Every row gives one point. Examples show where two turns around zero, p and q, send a point. Write where each new point lands after one turn and then the other. Backwards means that the second turn is done in reverse. Each puzzle has new turns, and all numbers are rounded.

Turn p:
[29 58] => [61 21]
[-31   7] => [-17  27]
[-21 -13] => [-24   5]
[28 11] => [ 28 -12]
[ -6 -63] => [-48 -41]
Turn q:
[ 18 -69] => [ -2 -71]
[ 3 -4] => [ 2 -5]
[ 5 38] => [15 35]
[-27  35] => [-16  41]
Where do these land?
p, then q: [12 55] => [54 17]
p, then q backwards: [ 25 -59] => [ -6 -64]
q, then p: [-34   8] => [-10  33]
q, then p: [-3 -4] => [-5  1]

Turn p:
[-18 -35 -45] => [ 29 -52  -9]
[-18   5 -24] => [  8 -15 -25]
[-33   9   1] => [-21 -12 -24]
[61 49 55] => [-12  90  29]
[  8 -28  13] => [ -3 -12  30]
Turn q:
[-36  24 -55] => [-50  47 -14]
[-20 -56  36] => [ -3 -66 -23]
[13 16 22] => [15 -4 26]
[43 16 -3] => [38 23 11]
Where do these land?
q, then p: [-47  30  35] => [-59 -25  13]
q, then p: [  6  30 -12] => [-17  26 -11]
p, then q backwards: [ 24 -10  31] => [-5 40  6]
p, then q backwards: [ 17 -50 -54] => [ 44 -23  57]

Turn p:
[ 54  51 -19 -17   1 -43] => [ 29  -4  40 -13  -7 -73]
[ -4 -47  -2 -22 -22 -13] => [-25   2 -32 -20 -36   2]
[-44  43  33 -41  43 -12] => [-40  45  53 -17  43   3]
[ -8 -42  26 -11 -22  47] => [  6  12 -28 -18 -22  60]
[-33  42  -1  64 -22  42] => [ 22 -24  30  70  13  47]
[ 15 -34  -3  52  38 -42] => [-16 -58 -36  -6  39 -27]
[ 20 -12 -34 -23 -16  21] => [ 25  26 -25   5 -29 -11]
Turn q:
[ 25  31   3 -20  26 -74] => [ 49  26  41 -32  44 -20]
[ 17 -62   9 -35  -2  37] => [-18 -78  -1  -6 -19  -3]
[ 16  -1 -31  -7 -15  16] => [ 17 -10 -21   8 -23 -19]
[ 25 -32  31  59 -51  66] => [-23 -23   8  57 -77  52]
[-37  32   2  24  41  31] => [-16  27 -46  -2  26  43]
[-32   2 -15  26  13 -24] => [-12  27  -4  24  34  -8]
[-14  30   2 -47 -12 -53] => [  3  31  25 -49  15 -45]
Where do these land?
q, then p: [  0  11  79  55  -5 -16] => [27  9 42 -1 24 81]
p, then q: [-47  -1 -24 -40 -35  39] => [ -7  60 -27   6 -49  19]
p, then q backwards: [ 29   8 -13 -29 -30 -24] => [ 17   9  -9 -26 -47  -5]
q, then p backwards: [-24 -52 -23  -6  18 -23] => [-10  12 -16  39  35 -38]
p, then q: [ 62   8  32 -37 -25  22] => [ 30 -24  25 -51 -50 -14]
p, then q: [ 28  16 -28  50  22 -30] => [ 18 -23  36  37  46  -6]
q, then p: [-12  27 -32 -51   8  -1] => [-15  29  -1  -9 -13 -57]
p, then q: [-37 -16   8  57  48  32] => [  5 -28 -58  32  40  39]
